Each row of a before or after table is a point. One or more steps were done to the points. Then noise was added and the rows were shuffled. The steps act on columns, c1 being the first. Name the steps. A step turns or swaps two columns, mirrors them in a line or flattens them onto one, adds a multiple of one to another, or multiplies or shifts one. Angles are multiples of 10 degrees, from the lower column toward the higher: turns from -170 to 170, lines from 10 to 170 but not 90. Use the fewest steps. Two steps may share a column if one is a turn and the other turns, adds or multiplies; they go together, in the order done. Otherwise the lowest column goes first.
(in the rows, 128 means zero)

Before, 8 rows:
[[ 97 134 115]
 [170 129 105]
 [ 85 126 124]
 [ 93 107 140]
 [107 130  86]
 [124 126 185]
 [149 115 101]
 [ 99 137 183]]
After:
[[159 164 137]
 [169 159 110]
 [163 156 152]
 [ 95 159 173]
 [108 158  83]
 [148 137 160]
 [128 144  94]
 [114 166 190]]
Steps: mirror c1 and c3 in the line at 110 degrees; shift c2 by 30

Before:
[[109 159 140  91 124 143 142 128 153]
 [153 114 148 157 104  93 139 170 141]
 [112 117 152 148  89 121 117 115 110]
 [104 103  96 164 145 138  69 157 139]
 [134 133 142 117 130 145  65 117 130]
 [101  96 124  98 127 125 124 154 146]
 [150 142  86 125 146 126  65 114 120]
 [194 105 106 142 185 157 137  68 188]]
After (8 x 9):
[[141 171 142 152 125 111 143 130 156]
 [124 134  86 137 145 150  62 111 118]
 [158 110 104 105 184 193 134  66 188]
 [125 154 123  90 128  98 127 152 149]
 [136  87  98 106 147 105  71 156 132]
 [123 110 151 118  90 113 119 117 109]
 [ 94 100 148 119 105 154 138 170 138]
 [150 142 139 132 130 133  65 115 130]]
Steps: swap c1 and c6; turn c2 and c4 by 80 degrees

Before (9 x 18):
[[136 106 154 166 125 108 135 125 138 113 152 150  79  81 144 138 116 141]
 [169 124  82 155  70 112 109  93 149 147 125  89 164 145 118 145 145 113]
 [145 160 160 104 132 137 117 120 120 185 144 162  98 154 122  84 197 147]
 [129 119 118 155 100 128 157 123 161 158 106 156 166 136 111 158 116  92]
 [171 159 101 139 129 158 135 116 103 121  88 152 109  81 146 152 165 135]
 [140 135 112 155 143 109 194 140  98 146 105 122 127 147  81 104 136  89]
 [155 125  84 154  68 169 195 118 154 162  98 130 123 147 117  83 150 115]
 [137  90 133 126  64 139 116 117 101 186 100 117  90 142  91 155 131 106]
 [135 154 164  88 144 136 122 109 124 106  99  91  84 115 135 166 142 132]]
After:
[[129 119 117 155  99 129 158 123 161 159 105 157 166 120 112 158 117  92]
 [141 135 113 155 143 108 194 140  97 145 106 123 127 109  81 104 135  90]
 [136  91 134 127  65 138 116 117 102 185 100 118  90 115  91 155 130 106]
 [169 124  83 156  71 112 108  94 149 148 124  89 163 110 119 145 146 114]
 [172 159 101 140 129 156 136 116 104 122  88 152 108 175 147 152 164 135]
 [135 154 165  89 144 135 121 108 125 106  99  93  85 142 135 165 142 131]
 [155 126  83 153  67 169 195 117 154 163  99 130 123 109 117  83 152 115]
 [136 106 153 164 124 108 135 124 138 113 151 151  78 175 144 138 116 140]
 [145 160 160 105 132 138 117 121 120 185 144 161  98 102 123  83 197 147]]
Steps: multiply c14 by -1

Before:
[[121 113 121 112 163 119 112 113 139 132 117 140 132 139 114 126 130 162
  147 122 139 100 149 117 113 143 163 138 157 131 129 102]
 [118 119  63 122 138 147 115 107 147 139 149 153 115 134 113 210 130 148
  127 163 128 198 129 155 123 106 152 153 110 150 137 138]
 [121 132 129 122 121  93 108 104 134 146 140 132  79 134 141 115 109 130
  117 125 102 110 149 136 122 147 123 150  74 152 152 110]
 [125 120 143 121 112 127  97 117 121 134 116 153  97 132 140 125 125  50
  115 124 106 103 151 122 110 101 132 137 146 145 157 142]
 [126 123 118 118 113 137 125 114 179 136 131 127 134 130 134 149 110 152
  130 126 100 112 153 137 114 137  95 131 124 150 145 117]
 [164 148 131 113 114 147 119 112 129 153 141 200 137 143 126 112 131 162
  155 146 103  95  82 135 172 140 115 135 146 111 127 104]
 [112 122 145 116 141 142  98 119 129 107 143 166 121 135 120 116 120 141
  143 231 121 141 139 151 148 139 163  96 129 107 171 115]
 [143 141 147 115 125 135 168  65 126  91 152 138  90 154 137 127 138  97
  112 127 100 140 114 140 112 138 158 128  77 149 122 249]
 [117 126 109 115 117 146 108 120 129  92 116 127 138 149 146 178 132 165
  162 128 118 111 117 126 124 109  98 139 139 137 145 128]
 [128 112 109 127 130 145 113 114 124 126 142 132 141 146 136 122 116 125
  133 131 109 125 145 121 110 117 161 148 152  41 144 118]]
After, 10 rows:
[[120 113 120 112 163 134 112 114 139 128 117 140 132 141 114 126 130 163
  147 135 139 101 149 112 113 140 163 138 158 131 127 101]
 [111 122 144 116 141 141  99 119 128 104 143 167 121 135 120 116 121 141
  143 170 120 140 139 148 149  45 163  97 122 106 168 115]
 [126 123 118 118 113 134 126 114 179 123 131 126 135 129 134 149 109 153
  131 132  99 111 153 133 113 134  96 131 120 150 139 117]
 [128 112 109 128 130 155 113 114 124 122 141 132 141 145 137 120 116 125
  133 123 110 125 146 117 110 121 161 148 140  41 140 118]
 [143 141 146 114 124 109 169  65 125 120 151 138  90 154 138 126 138  97
  113 133 100 139 114 121 112 134 158 127  79 149 139 248]
 [164 147 132 113 114 153 119 111 128 135 141 201 138 142 127 112 131 162
  155 141 103  94  81 130 172 120 115 136 133 111 116 104]
 [126 120 144 120 113 136  98 117 119 117 116 152  98 132 140 125 126  50
  115 110 106 103 151 119 110 118 133 137 144 145 148 143]
 [116 126 109 115 117 149 108 120 129 113 116 128 138 150 146 177 131 164
  162 117 118 110 117 123 124 118  98 139 130 136 157 127]
 [120 132 129 122 121  71 108 104 134 121 140 131  79 134 141 115 108 129
  116 139 101 111 149 130 121 140 124 150  98 153 138 110]
 [118 118  63 122 138 135 114 109 148 126 150 152 116 134 112 210 129 148
  127 128 128 199 130 148 123  86 152 153 103 150 129 140]]
Steps: turn c6 and c29 by -30 degrees; add 0.3 times c8 to c24; flatten c10 and c31 onto the line at 120 degrees; turn c20 and c26 by -60 degrees; multiply c20 by 0.7
